Rows are points. Each copy is the shape, with its points in the same order, turned, moved and blurred by noise. Say if it was mirrored as well.

Shape (6 x 3):
[[-0.2 -0.1  4.1]
 [-4.8  1.3  0.2]
 [ 4.9  0.0  7.9]
 [ 1.0 -0.4 -7.0]
 [ 3.1  2.7 -1.9]
 [-2.4 -6.3 -2.8]]
Copy 1:
[[-0.9 -1.1  5.2]
 [-4.1 -4.4  1.2]
 [ 1.0  3.2  9.1]
 [ 0.3 -0.9 -5.7]
 [-1.8  2.9 -1.1]
 [ 3.6 -6.6 -1.5]]
Copy 1 is: only turned
Copy 2, 6 rows:
[[-2.9  1.0  3.3]
 [-4.9  2.1 -1.5]
 [-0.9  0.9  8.6]
 [ 2.8 -0.8 -5.7]
 [ 2.3  3.4 -0.5]
 [-1.6 -5.6 -3.7]]
Copy 2 is: only turned
Copy 3, 6 rows:
[[ 1.3  3.1  1.3]
 [-0.1 -1.8  5.3]
 [ 5.4  6.5 -1.5]
 [-4.8 -5.4 -4.0]
 [-3.7  0.8 -3.0]
 [ 1.7 -7.7  1.0]]
Copy 3 is: only turned

Shape:
[[ 6.6  5.7 -2.7 -2.8]
 [ 1.4  6.0 -3.8  5.7]
 [ 4.8  2.3  1.5 -1.2]
 [-7.8  0.0 -4.4  2.5]
 [ 0.8 -5.3  4.1 -2.0]
 [ 8.7  0.7 -2.0 -1.0]
 [-1.2  5.4  2.8  2.4]
 [-2.1  0.1 -3.4 -0.1]
 [ 0.4  1.3 -1.0 -2.3]
 [-0.8 -1.0  2.6 -4.9]]
Copy 1 (10 x 4):
[[ 1.8  4.0  7.7 -3.1]
 [-3.2  7.8  3.3  3.9]
 [ 1.0 -1.0  3.8 -0.1]
 [-3.8  7.1 -7.4  0.1]
 [ 2.3 -5.2 -2.7 -0.6]
 [ 5.3  1.7  5.7 -0.3]
 [-5.4  2.2  2.3  1.9]
 [ 0.1  4.0 -3.5 -1.1]
 [-0.2  1.8 -0.2 -2.3]
 [-0.5 -2.3 -2.2 -5.2]]
Copy 1 is: only turned
Copy 2:
[[ 2.8 -3.1  5.7 -5.4]
 [-3.9 -4.1  6.3  1.3]
 [ 5.1 -1.2  3.8 -0.6]
 [-7.5  2.4 -2.4  2.5]
 [ 6.6  1.9 -3.4  3.3]
 [ 5.8 -6.0  2.6 -2.8]
 [-0.3  2.7  6.1  3.0]
 [-2.2  0.5 -1.2 -0.2]
 [ 1.3  1.3  0.5 -1.5]
 [ 4.4  4.4 -0.9 -0.6]]
Copy 2 is: mirrored
Copy 3, 10 rows:
[[  2.4   0.1 -10.2   2.7]
 [ -1.2   2.7  -5.9  10.2]
 [  1.4  -2.4  -4.9   2.2]
 [ -0.4   7.6   3.0   7.3]
 [  3.9  -3.9   2.9   1.6]
 [  5.6  -2.9  -7.4   3.9]
 [ -4.8   0.0  -2.9   4.6]
 [  2.1   3.9  -0.2   4.6]
 [  2.1   2.1  -1.8   2.5]
 [  1.7  -0.2   0.1  -2.2]]
Copy 3 is: mirrored
Copy 4, 10 rows:
[[ 5.9 -3.8 -6.3 -2.2]
 [ 1.6  5.3 -6.7 -1.1]
 [ 4.2 -3.6 -2.6  2.2]
 [-5.5  4.1  2.8 -4.6]
 [-1.4 -5.2  4.3  4.9]
 [ 2.0 -5.9 -6.9  1.7]
 [ 3.4  3.8  0.6  1.5]
 [-2.1 -0.2  0.1 -2.9]
 [ 1.4 -2.0  0.0 -1.9]
 [ 2.1 -4.7  4.3  0.5]]
Copy 4 is: only turned

Shape:
[[ 3.4  3.0 -1.7 -1.7  3.0 -2.4]
 [ 0.4 -4.4 -0.4 10.9  6.7 -1.5]
 [-2.5  2.8 -1.1 -3.2 -1.9  2.5]
 [-1.6 -0.5  1.4 -2.8  5.0 -2.7]
 [ 3.8  0.4  9.9 -2.3  5.9 -1.9]
 [ 0.1  2.8  1.4  0.8 -0.2  2.4]
 [ 0.9  1.7  1.9 -1.4 -8.9  0.1]
 [ 0.7 -2.8 -0.6 -1.4  2.2  3.0]
 [-5.8 -2.6 -3.0  2.4  2.7 -1.5]
 [ 3.7  1.8 -3.1 -2.2 -8.6 -0.7]]
Copy 1:
[[ 5.3  0.5  1.9 -1.2 -0.2  2.3]
 [ 7.6 -7.9 -8.0 -3.0  0.5 -4.9]
 [-1.8  0.9 -3.1  2.0  0.5  6.2]
 [ 1.9 -2.7  0.8 -3.6  5.4  3.4]
 [ 4.0 -4.8  4.3  3.1  9.7 -0.5]
 [ 1.7 -1.0 -3.0  3.4  2.2  2.7]
 [-5.7  3.9 -1.0  5.1 -0.7 -0.2]
 [-0.4 -5.7 -2.1  0.5 -0.2  3.3]
 [ 0.4 -3.6 -6.7 -6.4  1.8  2.3]
 [-3.4  5.3  0.5  2.1 -4.9  0.3]]
Copy 1 is: only turned
Copy 2:
[[ 4.1  1.5  2.8 -0.1  4.9  3.2]
 [-3.3  5.3 -2.9 10.6  2.5  5.3]
 [ 3.2  0.3  0.4 -4.4 -2.6  1.6]
 [ 0.1  2.9  0.9 -0.6  4.0 -2.1]
 [ 3.0  8.4  7.7  2.8  3.0 -4.9]
 [ 3.6  3.6  1.9 -0.2 -2.0  3.0]
 [ 8.7 -2.4  1.6  0.5 -6.1 -0.3]
 [-1.3  0.1  3.1  0.3 -0.8  1.9]
 [-2.3  0.8 -5.4  1.2  1.1  1.3]
 [ 9.1 -6.0  2.5 -0.1 -3.0  2.8]]
Copy 2 is: only turned
Copy 3 (10 x 6):
[[ 5.0  3.2 -1.6 -1.4 -0.4  5.7]
 [ 3.4 -4.7 -8.2  8.9  6.4  3.1]
 [-3.8  5.3 -2.8  0.0 -2.0  1.9]
 [ 3.1  2.8 -3.6 -2.4  2.3  0.5]
 [ 4.0  1.0  0.2 -4.8 10.4  2.4]
 [-2.2  4.6 -1.6  2.5  2.3  3.6]
 [-4.3  4.1  6.1  2.6 -0.9  0.1]
 [-1.4 -1.8 -4.5 -1.0  1.1  2.5]
 [-0.3  1.7 -7.9  3.7 -0.2 -2.5]
 [-2.0  2.8  5.6  3.2 -5.4  3.2]]
Copy 3 is: only turned

Shape:
[[ -1.5  -3.7  -0.7   1.2  -0.8  -4.8 -13.4  -1.8]
 [ -3.5   3.0  -3.6   2.9  -4.3   0.5   1.9  -3.3]
 [  1.1  -2.1   2.2   1.7  -3.7  -3.1   4.9   4.8]
 [  5.3   4.0 -12.7   3.2   3.0  -4.0  -7.1  -0.6]
 [ -2.9   1.3   0.6  -1.6   3.0  -1.1   2.1  -3.4]
 [  0.0  -1.3   0.5   5.8  -2.9  -2.5  -3.9  -4.4]
 [ -2.4  -5.2  -0.9   3.4  -3.1  -1.1  -0.9  -2.9]
 [  1.3  -3.7   1.9  -2.3  -3.9  -4.7   5.3  -3.1]
 [ -2.2  -4.6   1.7   3.2  -3.2   2.0   6.1  -2.0]
 [ -2.7  -2.2  -1.3   3.6  -4.1  -6.3   5.0  -1.2]
 [  0.5  -0.6   1.8  -0.5  -3.8   2.3   1.4  -3.9]
 [ -0.2  -3.8  -3.7  -1.0  -2.8   2.2  -0.5  -2.7]
 [ -0.5  -1.8   1.0   2.2  -0.5   1.3   5.5  -4.3]]
Copy 1 (13 x 8):
[[ 2.9  5.7 -0.7 -0.7  5.2  5.7 -6.5  8.0]
 [-3.9 -0.5 -4.3  4.8 -2.7 -2.1 -2.8  0.3]
 [ 2.6  1.4 -0.6  4.7 -4.0  2.2  5.9 -0.5]
 [ 3.2 -3.3 -9.7 -0.5  8.9 -4.3 -4.0  6.6]
 [-6.8  0.6 -2.3  1.6  2.5  2.8  0.9 -1.4]
 [ 0.0  3.2 -0.1  7.1  2.0  0.8 -5.2  2.2]
 [-0.7 -0.9 -0.3  5.4 -0.1  4.3 -3.9  2.1]
 [ 0.7  2.1 -4.6  6.2 -1.8  7.6  2.6 -4.8]
 [-2.5 -2.5  2.2  7.5 -4.0  3.1  1.4 -2.8]
 [-1.4 -0.3 -4.8  8.3 -4.1  4.8  2.5  2.8]
 [-1.7  1.8 -1.3  4.2 -2.3  0.9 -2.5 -4.9]
 [ 1.1 -2.7 -2.6  1.7 -0.6  3.7 -5.2 -1.7]
 [-3.4 -2.2 -0.4  6.6 -0.5  1.9  0.7 -3.2]]
Copy 1 is: mirrored
Copy 2, 13 rows:
[[ 7.8 -1.4 -4.0  1.9 -4.6 -8.1 -4.4 -2.0]
 [ 3.4 -3.7 -0.5 -0.1 -2.5  7.3  1.8 -5.1]
 [-1.6 -0.1 -2.5 -0.5  0.8  1.1  8.8  0.0]
 [ 4.1 -2.6 -9.4 -3.8 -1.5  4.9 -9.9  3.4]
 [ 0.1  0.2 -0.3  2.5  2.3  3.1 -0.3 -6.5]
 [ 8.8 -3.6 -2.8  2.2 -0.8  0.1  1.9 -2.1]
 [ 3.8 -6.4 -1.3  2.5 -0.4 -0.7  2.9 -2.5]
 [-0.1 -1.9 -5.0 -0.3  3.7  0.1  7.4 -7.6]
 [ 0.8 -5.3  2.2  2.0  2.6  2.7  7.7 -4.0]
 [ 0.0 -3.2 -5.9  4.5 -1.0  3.8  6.6 -3.9]
 [ 4.3 -2.5  1.1 -3.2  2.1  1.7  3.5 -5.2]
 [ 1.5 -7.4 -1.3 -3.2  1.0 -0.1  0.2 -4.5]
 [ 1.6 -3.8  0.8  1.1  4.6  4.2  4.4 -4.9]]
Copy 2 is: only turned

Shape (12 x 9):
[[-1.9 -0.1  4.5 -0.7  6.0  6.2  3.6 -0.9  1.0]
 [ 1.1  2.0 -2.4 -9.6 -0.8 -1.0 -1.0  0.0  1.2]
 [ 0.8  3.8  0.4  4.4  2.9  1.4  5.2  2.6  2.2]
 [-4.1  3.7 -2.4 -0.4 -3.3 -1.1 -3.3 -6.5  2.2]
 [-0.5  4.2 -1.6 -2.3 -0.4  9.7  1.1  0.4  4.3]
 [-0.6  2.0 -1.2  3.0  3.2 -1.4 -2.5 -5.2  1.9]
 [-1.7 -4.9  8.2 -0.8  1.8 -0.7 -4.8 -0.8 -0.8]
 [-2.3  0.7 -2.0  1.4 -5.2 -3.1 -3.7 -5.6  4.7]
 [ 7.4 -1.9 -1.9  4.5  3.4 -4.6 -4.7  4.1 -5.9]
 [-2.7 -0.5 -0.2  0.2  3.9 -1.2  3.2 -2.0 -8.9]
 [-7.4 -0.8 -2.8  1.8  3.8 -3.6  0.3  0.5  1.6]
 [ 5.7 -6.7 -3.2  0.1  2.7 -0.6 -0.3 -2.1 -2.7]]
Copy 1, 12 rows:
[[-2.8  4.6 -0.2  0.6  0.2 -3.4  9.0 -1.8 -4.7]
 [ 1.8 -4.8  4.6 -3.2 -0.6  0.7  0.9 -4.2 -0.7]
 [ 3.4  4.7 -3.4  3.1 -4.7  1.6  5.6  0.3 -2.6]
 [-2.5 -1.9 -1.2  3.4 -1.0 -2.4 -2.9 -2.5  4.9]
 [ 2.7 -2.6 -2.7  2.6  4.1  0.4  8.8 -1.7  0.2]
 [-1.4  3.3 -1.3  0.1 -4.5 -3.5  1.3  0.7  4.6]
 [-5.9  3.5  0.8 -3.8  1.3 -4.1 -1.4  4.4 -5.3]
 [-0.1 -2.0  0.3  4.1 -1.3 -3.1 -4.6  1.5  4.7]
 [ 3.8  8.4  3.4 -7.1 -3.1  5.1 -1.7  6.6  1.5]
 [-4.2  9.4  4.6 -1.1 -1.6  3.5  1.5 -4.1 -0.9]
 [-5.7  1.2  1.5  3.0 -7.8  1.4  2.1  1.2 -0.2]
 [ 3.1  5.5  8.7 -2.8  0.2 -0.5  2.1  4.2  1.7]]
Copy 1 is: mirrored
Copy 2 (12 x 9):
[[ 0.3  3.9 -2.1 -2.8 -8.2  5.9  2.1 -1.8  3.1]
 [-3.0 -4.2 -2.9 -1.7 -6.4 -3.3 -3.5  1.9 -2.7]
 [ 1.3  4.1 -4.7  3.9 -1.9  5.3 -3.1 -3.1  2.8]
 [ 4.0  2.2  4.8  1.9 -3.9 -3.3 -3.2  3.8 -3.7]
 [-3.5  5.3 -2.4  1.2 -6.5 -0.2 -0.9  4.8  4.9]
 [ 7.2  2.6 -0.4  0.6 -2.3  2.5 -2.1  2.1 -3.5]
 [ 3.5 -0.6  2.1 -8.5 -0.8  0.5  3.8 -4.0 -1.0]
 [ 6.2  1.3  4.4  1.1 -1.2 -5.2 -4.8  2.0 -1.3]
 [ 2.8 -5.6 -5.1 -2.8  8.1  6.9 -2.9  0.3 -2.9]
 [-0.6 -2.3  3.4  0.2 -2.8  9.9 -0.9 -2.8 -4.8]
 [ 2.4  5.0  1.3 -2.8 -2.8  3.3 -8.2 -2.8 -4.8]
 [ 4.2 -7.3 -1.0 -4.6 -1.4  6.6 -4.0  2.4  1.5]]
Copy 2 is: only turned
Copy 3:
[[ 0.3  3.7 -5.7 -1.1  2.3 -5.9 -1.3 -1.4  6.5]
 [ 3.5  6.3 -1.2  1.2 -6.9 -4.3  2.9 -3.0 -4.6]
 [ 1.3  2.7 -5.7  6.5  3.8  1.0 -0.9 -1.8  3.3]
 [ 1.6 -2.4 -5.9 -1.7 -3.8 -0.8 -2.8 -6.7 -5.8]
 [ 6.9  4.4 -7.9 -0.7  2.5 -5.0 -1.4  0.7 -2.3]
 [-3.9  0.1 -7.0  0.3  0.6 -0.4 -1.0 -6.3 -3.1]
 [-6.3 -1.5 -0.1 -3.9 -2.9 -4.4  1.1  1.4  2.6]
 [-0.4 -5.1 -2.8  1.2 -2.8 -1.5 -2.5 -5.3 -7.7]
 [-7.3  4.3  0.8  1.1  3.0  6.9  7.4 -0.7 -2.9]
 [-0.8  4.2  0.3 -3.6 -0.8  4.3  0.5 -7.2  5.4]
 [-3.6  3.0 -1.8  2.2 -2.0  1.3 -8.0 -4.7 -0.9]
 [-3.1  4.5  3.3 -0.3  4.6 -1.8  4.8 -6.2 -2.6]]
Copy 3 is: mirrored

Shape, 14 rows:
[[ -2.0  -0.3   3.3   3.0  -2.0   4.6   0.1  -1.6   1.1   0.4  -4.8]
 [  9.2  -1.5   1.5  -9.1  -1.9  -5.3  -1.8   2.4   3.4  -6.3   6.6]
 [ -0.2  -2.2   2.3   5.3  -1.5   3.5  -3.4  -3.0   1.9  -1.5   2.3]
 [ -5.5   0.1  -3.3  -3.0  -0.3   2.1  -5.0  -0.6  -3.7  -4.0   1.3]
 [  8.7  -5.2   0.9  -6.0  -0.3  -5.5  -7.4  -1.2  -0.3  -5.4   3.6]
 [ -3.7  -1.8  -2.8  -3.5  -1.6  -0.9  -0.3  -3.4  -1.8 -11.4  -0.7]
 [  0.1  -3.2  -1.3  -4.8  -0.6   4.5  -1.3   0.8  -4.1  -4.4  -1.6]
 [  2.9  -3.3  -4.5   3.3  -1.4  -0.1  -0.2  -1.7   1.5   2.0  -1.8]
 [  9.3   1.0   3.0  -4.7   4.5  -8.8  -2.2  -0.6  -2.8  -4.4   4.3]
 [ -5.4  -2.1  -3.0  -5.7   2.5   0.5  -1.8  -1.5   2.4  -2.0   0.1]
 [ -4.8  -3.7   0.3   2.4  -6.0  -1.5  -3.1   3.0   0.6   0.9  -2.9]
 [  7.6  -2.2   3.6  -7.2  -2.3  -5.1  -0.2  -6.6  -3.4  -2.0   6.3]
 [ -1.6   4.0  -3.0   2.4  -4.3   4.2  -1.0  -2.2  -1.1   0.0  -0.4]
 [ -1.4   1.7  -0.9   0.6  -3.3   2.1  -5.3  -3.8   2.4   0.6  -6.1]]
Copy 1 (14 x 11):
[[-5.2 -0.8  1.7 -2.3 -0.2  1.2  0.7  0.7  0.1 -4.0 -4.5]
 [14.3  0.1  0.2 -6.1 -6.8 -3.7 -0.7  1.0  1.8  0.4  4.4]
 [-1.5 -1.5  4.9  1.0 -1.0  1.8 -1.5  0.3  4.5 -5.3 -0.7]
 [ 1.9 -0.4  0.2 -1.8  3.9  5.9  2.8  7.0  2.3 -0.3  2.5]
 [13.1 -2.4 -0.5 -2.3 -7.4  3.8  0.9 -1.2  2.2 -1.5  4.0]
 [ 1.1  4.4 -5.1 -2.7 -0.5  3.1  3.6  5.4  3.5 -3.0  6.3]
 [ 2.5 -1.9 -1.8 -2.4 -2.0  2.4  5.3  7.4  0.3 -2.2 -0.6]
 [-2.2 -5.0  0.0  2.6 -3.6  0.6 -2.0 -0.1 -0.6  0.7  1.6]
 [13.7  2.7 -0.2  0.1 -3.9 -0.7  3.9 -5.1  1.3  2.9  1.7]
 [ 2.9 -2.3 -4.9 -2.5  5.2  1.9 -1.1  4.6  1.1 -1.6  1.4]
 [-4.2 -5.6  2.9 -6.1  1.0  3.0  1.8 -0.6 -0.5 -2.5  3.7]
 [12.6  3.9  2.1  1.1 -5.0  0.3  0.6 -0.6 -4.9 -4.0  3.5]
 [-4.5  1.4  4.4 -0.1 -0.2  2.5 -1.2  5.1 -0.2  1.5 -0.3]
 [-3.8 -0.6 -0.1 -3.5 -1.2  7.0 -3.4  0.7 -0.4 -0.2 -2.6]]
Copy 1 is: mirrored
Copy 2:
[[  0.1   4.6   2.7   4.4  -1.9  -1.5   1.6   2.9   2.1  -0.4  -0.9]
 [  0.2  -3.9   3.7  -9.4   0.5   4.1 -10.8   0.9   1.1  -1.0   8.1]
 [ -2.1   2.1  -1.6   6.3  -1.7   0.9  -3.3  -1.1   3.0   1.0   0.4]
 [ -2.1   2.1   1.2   0.0   2.1   4.4   1.0  -4.8  -4.4  -2.5   0.8]
 [ -0.5   1.1   1.0  -7.9  -0.2   3.6 -13.8  -2.8  -0.6   1.0   3.2]
 [ -1.8   1.9   3.3  -0.3   1.5   2.8  -3.8  -5.9  -2.0 -11.1   3.6]
 [  1.2   4.8   6.0  -0.5   4.2   4.0  -1.6  -3.4  -0.6  -1.7   2.2]
 [  4.3   6.6  -1.3   0.4  -3.2  -2.3  -2.4  -3.7   2.6   1.2   4.7]
 [  6.2  -2.7  -0.4 -11.0  -1.5   5.8 -10.5  -0.4   0.6  -2.0   0.8]
 [ -2.4   0.8   1.6  -3.2   4.0  -2.0   2.2  -5.1  -1.9  -2.6   2.4]
 [ -0.3   3.4   3.4   4.2  -4.1  -4.9  -1.5   0.7  -5.4   1.2   2.2]
 [  1.0  -2.6   5.3  -7.7  -5.6   4.9  -8.8  -5.3   4.6  -0.1   1.0]
 [ -1.0   5.2  -0.6   3.4  -5.2   4.3   2.8  -1.4   0.5  -0.5   3.5]
 [ -3.9   8.0  -1.0   0.5  -3.6  -1.4   1.5   1.1   0.0  -1.2  -0.7]]
Copy 2 is: mirrored
Copy 3:
[[-1.9  0.7  2.2  2.8 -4.3  3.0  2.2  0.5 -5.4 -2.7 -0.6]
 [ 6.7 -2.2  2.4 -6.2  8.3 -3.6 -3.1  4.3  4.7 -4.1  5.1]
 [ 3.0 -4.5  2.8  4.6 -1.2  4.3 -1.9  3.1 -6.2  1.1  0.1]
 [-4.4 -3.7 -3.1  1.0  4.4  2.6 -3.9  0.9 -2.1 -1.3 -3.2]
 [ 7.2 -7.3  3.0 -8.1  7.5 -0.1 -1.6  2.9  2.3 -2.6 -0.4]
 [-1.8 -2.0  0.8  3.2  8.3 -1.3 -2.5 -4.7 -1.2 -6.4 -4.4]
 [-1.9 -1.4 -3.1 -1.6  4.9 -1.3  1.5 -1.1 -3.6 -1.7 -0.9]
 [ 4.4 -3.6 -1.2 -0.9 -4.6  4.7 -2.0 -4.2 -1.7 -0.4  1.4]
 [ 9.5  0.7  3.5 -5.9  8.6  0.8 -1.2  3.1  6.7  1.4 -2.9]
 [-4.5 -4.2 -1.2  2.8  2.4  2.5  0.5 -1.8  4.0 -2.2  0.6]
 [-0.6 -3.7 -2.1  1.1 -6.8  0.1 -2.8  2.1 -3.4 -5.6 -2.4]
 [ 4.3 -2.9  9.2 -6.2  5.0 -4.3 -2.8  1.5  2.5  3.4 -0.5]
 [-2.4  1.9 -0.5  1.5 -0.8  5.4 -4.5 -1.7 -6.4  0.7  1.3]
 [-3.7 -1.6  2.0 -1.7 -3.7  7.4 -1.3 -0.6 -4.5 -3.6 -0.1]]
Copy 3 is: only turned
